Every row gives one point. Each copy is the shape, with its points in the same order, turned, moved and blurred by noise. Some copies are also mirrored. Which?
In the rows, zero is written as 100.

Shape (6 x 3)
[[134,65,111],
[121,143,106],
[21,89,76],
[28,157,82],
[63,166,111],
[127,73,50]]
Copy 1 (6 x 3)
[[84,169,99],
[137,105,78],
[40,44,98],
[105,22,96],
[134,42,100],
[75,144,36]]
Copy 1 is: mirrored
Copy 2 (6 x 3)
[[150,108,86],
[80,120,37],
[50,56,137],
[6,88,87],
[24,122,68],
[133,51,66]]
Copy 2 is: only turned
Copy 3 (6 x 3)
[[132,50,120],
[107,122,115],
[110,79,9],
[88,145,24],
[77,148,73],
[172,77,91]]
Copy 3 is: only turned

Shape (7 x 4)
[[98,114,133,131],
[112,21,156,79],
[111,75,69,114],
[108,99,24,115],
[110,129,22,78],
[67,166,67,102],
[28,102,131,103]]
Copy 1 (7 x 4)
[[75,122,101,133],
[96,23,135,133],
[76,101,126,64],
[71,129,110,33],
[88,128,68,23],
[51,145,34,78],
[18,74,60,127]]
Copy 1 is: mirrored
Copy 2 (7 x 4)
[[69,140,112,92],
[91,50,166,52],
[79,74,75,103],
[77,79,29,118],
[105,92,5,88],
[66,153,22,68],
[25,125,100,32]]
Copy 2 is: only turned

Shape (14 x 8)
[[124,106,56,112,122,108,115,81],
[125,115,12,90,67,86,111,127],
[120,83,109,74,116,107,78,88],
[116,99,112,75,123,114,105,132],
[121,109,60,82,122,94,100,82],
[118,109,73,119,71,90,74,81],
[111,111,101,83,90,70,118,83],
[59,118,111,109,111,102,120,116],
[109,89,90,107,97,87,110,134],
[109,108,117,108,118,103,110,95],
[106,82,97,102,95,93,115,89],
[110,86,114,105,111,96,91,87],
[122,112,114,104,121,108,73,133],
[114,104,110,105,76,114,95,81]]
Copy 1 (14 x 8)
[[102,105,50,119,115,127,110,98],
[80,142,12,85,68,94,114,107],
[120,100,111,116,101,85,76,102],
[103,125,116,119,93,97,92,144],
[102,103,57,128,111,88,108,104],
[104,137,74,89,98,101,97,59],
[103,101,92,105,89,77,133,89],
[42,115,123,102,98,109,119,113],
[90,126,91,73,97,103,109,128],
[95,109,115,114,113,112,118,109],
[101,97,98,88,94,112,110,96],
[111,102,113,99,113,101,99,95],
[101,155,117,121,112,102,87,125],
[107,115,110,104,86,119,105,75]]
Copy 1 is: mirrored
Copy 2 (14 x 8)
[[103,121,92,126,120,116,151,90],
[121,103,72,139,119,127,142,171],
[109,100,80,91,126,93,91,72],
[113,102,122,85,141,87,97,101],
[93,119,72,113,131,105,134,99],
[110,117,69,127,77,125,105,106],
[95,111,81,84,87,79,126,111],
[71,98,142,115,94,75,107,106],
[129,103,113,118,107,81,109,119],
[100,118,118,95,101,90,113,82],
[113,93,94,107,91,87,124,90],
[110,108,95,104,98,86,101,72],
[118,130,122,103,125,99,74,97],
[106,97,96,94,79,119,103,88]]
Copy 2 is: only turned
Copy 3 (14 x 8)
[[102,113,54,132,112,109,100,74],
[99,98,5,89,107,118,126,121],
[113,79,100,97,109,94,64,84],
[109,86,103,117,133,87,86,122],
[116,104,58,106,122,98,90,71],
[124,103,65,94,63,116,107,83],
[108,125,87,77,101,80,102,90],
[103,102,127,112,125,102,147,96],
[95,86,79,110,101,79,118,119],
[111,112,111,123,106,88,98,91],
[85,102,90,101,93,88,104,89],
[105,90,106,108,91,83,86,86],
[142,75,101,127,104,90,95,119],
[103,114,104,96,77,115,86,96]]
Copy 3 is: mirrored

Shape (13 x 9)
[[78,59,117,80,117,92,186,80,101],
[135,90,84,112,66,99,89,69,99],
[100,49,95,123,107,78,139,87,162],
[111,159,105,153,67,78,77,95,100],
[139,80,85,133,126,112,28,60,109],
[65,82,105,53,84,95,125,100,138],
[160,149,68,140,71,132,70,118,107],
[45,77,90,103,102,94,133,63,134],
[78,85,48,79,117,75,155,73,135],
[151,144,99,110,81,55,66,113,110],
[151,132,80,127,34,79,70,70,107],
[49,34,74,99,91,74,138,115,107],
[62,67,75,84,115,61,146,87,96]]
Copy 1 (13 x 9)
[[99,78,82,97,7,102,153,122,45],
[124,69,50,142,100,113,94,93,74],
[90,97,61,153,15,113,141,122,111],
[139,114,64,135,160,66,127,92,118],
[105,53,51,140,135,151,101,96,140],
[97,127,83,97,33,111,119,61,79],
[155,113,54,130,149,101,61,117,136],
[89,119,44,111,44,131,170,96,79],
[109,96,19,104,21,102,140,95,87],
[128,88,91,138,123,63,91,72,146],
[135,102,48,163,136,87,85,71,91],
[39,103,52,102,35,94,126,107,80],
[70,75,50,86,44,78,146,90,77]]
Copy 1 is: only turned
Copy 2 (13 x 9)
[[114,99,93,73,97,5,117,87,87],
[107,90,101,57,77,136,97,100,98],
[103,88,108,59,113,60,120,130,143],
[125,139,125,121,51,156,102,97,130],
[88,93,129,75,119,163,63,143,72],
[78,100,89,75,128,60,115,50,123],
[126,115,77,114,84,193,129,126,100],
[86,142,106,62,110,50,88,86,120],
[138,111,70,56,136,55,81,89,130],
[143,82,119,125,90,162,101,83,131],
[123,104,110,65,48,183,105,83,131],
[71,84,63,85,91,29,71,101,135],
[117,97,84,77,98,33,64,82,114]]
Copy 2 is: mirrored
Copy 3 (13 x 9)
[[61,63,53,70,135,159,130,94,49],
[121,96,70,63,88,61,98,100,75],
[125,60,30,98,123,126,138,100,99],
[81,114,106,92,104,19,131,125,116],
[165,70,103,104,101,48,59,112,89],
[75,95,65,67,114,139,106,53,113],
[130,159,104,97,66,42,108,134,94],
[83,74,50,102,145,108,117,53,84],
[109,113,42,68,169,129,122,74,77],
[117,116,110,49,100,56,114,141,139],
[125,116,77,44,76,15,116,114,108],
[68,84,8,91,138,133,86,94,95],
[70,84,40,69,164,127,98,100,81]]
Copy 3 is: only turned
Copy 4 (13 x 9)
[[111,80,89,66,64,112,131,42,54],
[124,108,108,108,94,100,54,92,131],
[137,127,101,71,81,68,89,87,45],
[94,157,95,121,109,95,105,131,160],
[122,112,155,122,150,112,41,127,102],
[83,129,86,34,84,111,79,52,82],
[152,150,74,115,141,128,64,125,165],
[83,137,98,92,86,95,95,47,54],
[101,104,63,81,114,69,89,36,59],
[104,122,90,74,129,79,83,141,165],
[120,134,98,117,98,76,53,111,180],
[82,101,60,79,59,106,73,84,32],
[74,83,69,83,87,90,102,65,55]]
Copy 4 is: mirrored

Shape (14 x 11)
[[62,124,115,96,78,81,100,78,92,97,57],
[95,113,86,92,84,113,83,90,96,82,101],
[97,101,92,160,72,103,80,128,101,82,111],
[92,131,122,134,104,118,92,100,116,91,105],
[111,97,101,96,74,109,131,89,90,90,100],
[94,105,113,98,118,106,102,79,115,78,109],
[66,114,112,97,93,107,115,94,82,89,104],
[109,96,120,98,76,97,92,195,107,81,109],
[109,93,114,99,87,101,86,84,74,96,117],
[107,93,103,115,164,94,82,121,101,119,94],
[92,99,122,103,87,120,101,82,84,104,74],
[107,173,100,106,107,104,99,94,92,85,111],
[90,94,97,103,144,119,77,154,103,86,96],
[106,98,92,92,78,96,85,107,91,161,111]]
Copy 1 (14 x 11)
[[91,77,124,74,86,112,110,86,64,55,84],
[69,91,85,109,95,112,99,88,102,81,90],
[92,87,75,111,109,65,70,124,92,103,61],
[90,68,106,107,117,99,66,109,88,97,107],
[116,86,72,89,93,125,114,99,105,90,93],
[93,76,95,105,109,99,98,82,102,85,130],
[95,80,95,102,88,113,112,94,64,96,105],
[107,148,97,118,69,77,78,162,102,102,100],
[97,86,78,98,72,104,87,71,103,102,95],
[103,109,145,116,118,72,91,72,115,129,111],
[99,62,113,90,77,116,105,92,102,93,88],
[89,98,98,124,124,140,61,84,71,84,103],
[84,115,133,145,100,73,103,112,110,119,112],
[78,120,102,54,87,113,87,82,105,135,77]]
Copy 1 is: mirrored
Copy 2 (14 x 11)
[[66,79,108,121,123,109,73,86,151,106,67],
[112,118,110,85,115,100,75,93,123,106,86],
[126,119,98,109,61,106,69,118,110,72,95],
[125,128,121,137,97,110,86,88,124,91,90],
[95,104,111,79,88,90,101,58,116,100,78],
[105,130,126,114,127,87,105,79,119,91,105],
[78,110,124,103,98,117,79,76,125,107,105],
[105,144,81,82,42,126,130,137,132,110,91],
[115,89,134,81,103,99,99,90,111,100,93],
[105,121,93,130,130,120,129,115,68,91,103],
[105,86,105,99,111,124,98,68,126,101,84],
[109,148,144,119,106,101,76,87,107,119,57],
[108,152,81,103,113,138,113,118,94,94,116],
[115,68,89,105,95,90,98,107,92,149,90]]
Copy 2 is: only turned

Shape (16 x 12)
[[107,124,118,195,106,25,86,110,118,109,123,115],
[103,122,105,85,93,118,107,92,116,103,113,117],
[67,100,79,101,96,114,103,99,118,111,93,117],
[106,75,73,100,101,110,96,86,68,110,91,108],
[97,110,79,101,122,110,90,54,118,106,89,113],
[92,90,126,141,102,86,99,100,113,112,90,111],
[93,126,88,88,92,117,100,73,102,103,93,81],
[77,97,103,92,88,69,101,118,102,59,94,81],
[91,101,102,110,99,124,80,71,105,94,90,117],
[105,48,75,89,99,99,93,66,106,101,95,106],
[82,104,91,99,97,109,69,99,119,112,167,89],
[91,105,106,95,116,60,72,113,78,108,98,111],
[103,109,82,103,93,112,63,108,104,100,109,106],
[106,111,89,91,120,117,93,118,123,108,93,113],
[91,125,102,108,161,97,101,98,109,79,119,57],
[101,121,87,97,164,81,100,114,58,66,96,120]]
Copy 1 (16 x 12)
[[151,135,123,83,45,16,102,94,150,136,96,104],
[104,139,101,101,98,123,110,110,93,102,110,94],
[76,124,80,78,92,104,86,101,89,112,91,101],
[115,83,72,96,110,104,97,80,83,90,96,114],
[88,123,78,102,92,116,109,65,116,90,87,84],
[107,113,116,84,58,82,86,96,115,100,91,116],
[90,114,93,105,93,116,126,105,82,96,79,76],
[79,98,109,75,101,65,138,132,96,97,102,110],
[82,118,84,112,74,106,103,83,97,84,98,102],
[91,70,82,81,95,115,112,64,98,99,123,108],
[90,107,112,121,98,89,95,104,81,148,128,66],
[104,112,119,104,121,59,110,83,102,110,91,124],
[92,114,81,122,91,89,115,104,92,126,106,114],
[96,128,91,104,110,119,99,112,115,121,94,117],
[92,93,118,122,118,82,109,129,146,100,79,63],
[109,118,85,112,159,59,105,110,139,70,90,109]]
Copy 1 is: mirrored
Copy 2 (16 x 12)
[[64,111,121,125,132,26,64,126,115,141,55,144],
[88,107,85,95,119,114,117,124,90,94,116,95],
[65,93,70,82,98,93,100,98,96,111,127,75],
[109,80,68,120,112,93,83,73,86,87,120,83],
[82,98,80,95,144,111,110,79,124,106,114,80],
[85,91,98,110,103,77,75,112,115,125,116,118],
[87,112,97,102,121,117,100,98,89,100,122,60],
[84,112,125,86,72,71,78,105,96,74,105,71],
[76,104,75,110,112,114,84,94,115,93,124,92],
[107,76,73,117,83,95,114,60,117,97,107,80],
[59,71,92,118,98,125,98,123,85,107,59,70],
[105,85,111,82,107,89,59,86,84,94,80,107],
[90,106,70,104,110,110,73,110,99,97,85,81],
[102,90,75,69,121,103,93,121,105,106,108,77],
[82,58,138,95,141,89,84,128,118,95,104,50],
[107,62,106,67,153,66,62,99,96,53,103,89]]
Copy 2 is: mirrored

Shape (16 x 12)
[[103,85,127,126,85,126,106,115,104,49,79,102],
[103,78,141,104,97,118,124,61,93,93,75,122],
[124,109,69,72,86,111,49,86,126,58,100,113],
[74,91,94,85,120,126,121,117,124,81,70,97],
[71,107,143,62,112,50,119,102,95,63,56,96],
[80,93,139,124,101,82,47,69,94,90,73,86],
[78,157,83,119,98,127,59,127,116,70,88,62],
[91,86,68,108,102,115,48,123,80,107,130,139],
[85,119,69,85,117,133,100,54,127,105,66,97],
[79,90,67,77,91,115,126,104,52,78,126,84],
[112,80,97,63,113,84,94,133,55,77,49,142],
[77,122,139,79,66,97,123,79,117,115,53,101],
[146,106,77,130,76,89,112,121,112,97,126,87],
[82,137,71,103,101,113,120,80,119,60,92,103],
[149,161,101,72,132,63,78,63,121,121,123,108],
[94,95,96,66,123,122,83,138,70,107,123,109]]
Copy 1 (16 x 12)
[[94,115,139,128,104,126,88,78,103,47,107,105],
[101,104,169,105,92,102,116,82,111,111,82,123],
[99,121,77,94,141,112,101,18,111,97,104,104],
[59,118,125,67,105,124,100,104,101,79,112,105],
[72,120,153,65,106,66,45,82,82,76,77,117],
[69,114,126,138,89,64,66,56,121,118,120,105],
[55,149,66,122,123,90,101,73,77,59,130,86],
[114,70,50,130,120,125,77,79,97,122,120,113],
[37,119,106,74,121,110,144,68,108,127,89,102],
[103,64,127,100,131,103,117,99,40,97,110,78],
[98,87,128,92,123,142,29,76,76,113,59,112],
[84,137,144,78,46,79,109,78,90,101,73,118],
[140,100,77,120,102,96,118,92,121,67,79,52],
[64,106,102,89,127,89,137,69,97,66,91,107],
[119,153,72,89,146,40,109,78,132,136,51,103],
[114,106,93,108,129,117,78,118,67,124,119,105]]
Copy 1 is: only turned
Copy 2 (16 x 12)
[[99,78,143,124,92,115,116,80,133,70,102,105],
[126,99,95,89,108,92,111,48,121,79,109,93],
[51,91,78,116,84,71,84,126,117,57,93,143],
[61,94,98,91,84,136,124,92,123,95,91,91],
[71,138,149,50,125,80,107,89,127,101,87,84],
[110,149,119,139,117,82,75,96,111,79,73,82],
[57,129,123,149,42,98,116,150,118,81,91,90],
[103,91,87,127,82,123,66,136,81,113,99,142],
[71,117,43,100,78,90,133,94,105,77,86,83],
[103,66,117,64,47,107,94,114,72,97,84,89],
[114,111,124,51,124,122,118,130,120,94,81,152],
[100,137,99,85,87,63,121,62,155,125,93,83],
[93,41,107,127,88,67,108,144,123,118,116,94],
[51,93,105,109,68,79,138,96,89,85,102,100],
[72,127,54,86,115,34,89,150,107,99,154,83],
[98,98,95,73,70,140,68,143,107,106,113,113]]
Copy 2 is: only turned
Copy 3 (16 x 12)
[[119,66,107,116,106,73,112,103,108,82,88,130],
[104,88,90,129,127,127,140,80,89,92,96,132],
[86,131,61,89,97,89,60,118,99,75,79,91],
[81,50,90,113,123,111,100,119,125,97,114,95],
[69,91,135,70,143,105,156,96,108,81,123,88],
[97,122,122,115,84,102,125,53,127,80,80,85],
[115,99,114,130,75,77,81,144,143,76,98,52],
[92,96,95,131,96,87,44,84,74,138,64,67],
[82,103,52,142,120,134,104,117,130,83,102,76],
[117,63,84,124,139,87,86,96,54,88,126,52],
[83,65,107,62,151,105,113,106,72,112,48,76],
[86,99,97,114,89,131,170,117,99,96,120,101],
[156,112,70,104,107,63,92,114,100,140,115,93],
[89,103,74,143,131,78,106,136,115,81,118,85],
[108,195,93,97,137,135,87,121,111,126,115,77],
[106,74,121,104,120,124,56,104,72,121,97,62]]
Copy 3 is: only turned

Shape (18 x 12)
[[91,108,71,101,120,100,113,120,27,115,110,107],
[106,82,65,114,127,112,95,74,73,119,87,83],
[124,128,60,114,106,44,101,110,121,89,121,91],
[62,72,108,132,118,122,104,126,119,113,109,72],
[53,109,68,93,126,119,58,112,74,80,126,130],
[131,67,59,61,170,78,130,77,77,67,112,117],
[177,86,84,129,131,129,74,107,111,126,85,78],
[121,81,85,75,110,115,136,145,127,109,68,88],
[122,87,137,120,96,81,147,99,80,126,140,66],
[102,125,82,103,84,82,106,86,116,57,55,94],
[115,80,43,48,136,111,44,84,114,59,69,67],
[136,109,58,140,88,138,131,106,112,89,104,100],
[35,82,101,128,154,40,87,79,96,21,118,88],
[152,87,97,110,110,115,115,30,109,127,90,105],
[80,129,99,117,113,111,154,104,79,130,90,108],
[95,125,130,108,116,78,123,131,68,127,102,83],
[158,81,91,85,71,82,104,90,79,96,8,137],
[97,116,95,103,116,121,92,76,92,51,82,116]]
Copy 1 (18 x 12)
[[108,109,129,50,82,83,117,128,65,120,96,75],
[121,87,98,42,112,109,106,124,109,106,114,111],
[78,91,125,97,153,96,131,64,67,101,116,115],
[107,89,65,96,98,139,76,93,98,149,94,86],
[127,126,126,82,80,150,140,116,60,125,77,119],
[102,105,188,72,114,116,93,136,100,106,159,129],
[142,61,90,55,88,97,98,47,122,81,139,118],
[119,114,108,93,100,78,36,67,89,123,119,118],
[59,78,90,111,98,80,89,114,116,91,118,53],
[86,107,122,77,143,92,94,72,109,113,58,151],
[158,144,125,72,131,123,120,86,132,127,127,174],
[132,67,123,76,124,109,70,65,86,76,78,88],
[48,88,146,102,132,169,140,123,120,180,91,127],
[100,69,92,58,110,106,76,117,127,40,118,134],
[68,99,96,49,95,105,63,106,67,101,79,79],
[54,113,90,74,78,79,102,90,86,119,103,77],
[105,78,124,51,91,24,72,94,111,94,80,193],
[103,110,138,67,99,135,101,93,116,99,61,140]]
Copy 1 is: mirrored
Copy 2 (18 x 12)
[[143,129,86,78,94,69,118,125,48,90,103,89],
[134,90,95,110,96,41,85,100,70,80,103,121],
[86,99,49,112,113,87,126,153,98,78,92,153],
[108,86,78,68,92,73,110,62,111,47,68,108],
[115,158,109,132,107,57,133,107,88,66,68,84],
[135,55,126,143,145,59,142,144,70,114,106,107],
[118,75,92,109,94,94,78,65,52,107,73,179],
[90,46,107,77,66,103,128,99,71,88,60,112],
[133,74,64,52,127,122,90,103,93,73,130,106],
[71,87,73,115,54,66,110,124,117,111,106,117],
[140,71,118,180,65,64,112,119,105,98,51,131],
[59,74,61,110,102,74,95,82,46,82,96,114],
[129,106,63,116,138,24,168,108,176,95,102,95],
[97,66,122,118,106,78,49,92,80,88,141,145],
[91,106,91,57,74,72,122,103,64,65,135,95],
[132,120,78,52,84,111,128,110,87,77,122,114],
[71,84,117,88,49,75,63,129,81,181,95,128],
[92,110,97,147,81,62,120,86,105,108,115,98]]
Copy 2 is: only turned
Copy 3 (18 x 12)
[[53,109,85,84,104,144,133,117,119,59,127,84],
[84,103,77,79,124,154,123,89,71,105,125,93],
[69,100,37,64,94,100,116,92,139,129,111,136],
[72,113,103,145,132,102,88,97,103,115,143,98],
[82,127,97,107,128,104,171,142,110,99,93,86],
[36,100,123,47,89,157,154,84,98,133,97,130],
[87,119,59,86,89,151,48,97,73,141,90,78],
[63,115,93,129,60,120,89,59,89,101,109,125],
[60,78,105,59,109,111,52,98,125,88,155,105],
[83,108,55,81,124,88,112,46,97,88,72,137],
[93,181,84,73,105,136,154,55,70,151,80,107],
[48,91,49,91,97,96,81,109,48,101,107,105],
[44,91,106,76,195,87,163,71,152,145,97,112],
[112,76,99,46,106,144,72,94,52,105,102,122],
[64,83,86,119,119,137,93,110,103,52,122,127],
[69,105,90,101,104,134,72,99,158,65,124,109],
[110,79,71,69,53,134,107,15,79,71,53,79],
[73,118,92,83,139,97,121,93,81,88,61,112]]
Copy 3 is: only turned
Copy 4 (18 x 12)
[[77,101,54,74,104,88,128,119,79,121,126,144],
[98,95,85,119,88,106,123,72,56,129,101,125],
[104,107,97,82,77,121,103,130,116,151,87,68],
[71,141,65,80,95,104,93,40,84,94,101,91],
[82,67,39,51,118,119,99,88,94,102,76,132],
[135,104,15,124,62,130,106,134,73,133,84,140],
[77,122,101,165,124,134,130,84,49,143,94,74],
[84,189,89,126,93,123,85,102,89,124,72,128],
[105,147,69,120,63,55,140,95,99,89,130,68],
[117,112,137,86,78,112,81,123,81,98,51,111],
[142,98,94,125,116,192,103,77,77,122,67,141],
[49,133,103,109,68,112,141,112,73,114,54,96],
[147,69,38,37,40,134,57,85,74,84,96,67],
[109,93,99,176,72,66,115,97,65,124,67,102],
[75,136,84,71,92,42,108,95,68,124,83,119],
[107,149,76,81,118,62,102,110,82,101,131,93],
[86,109,131,164,93,103,47,161,57,101,95,147],
[102,89,81,91,95,105,100,108,56,80,52,110]]
Copy 4 is: mirrored
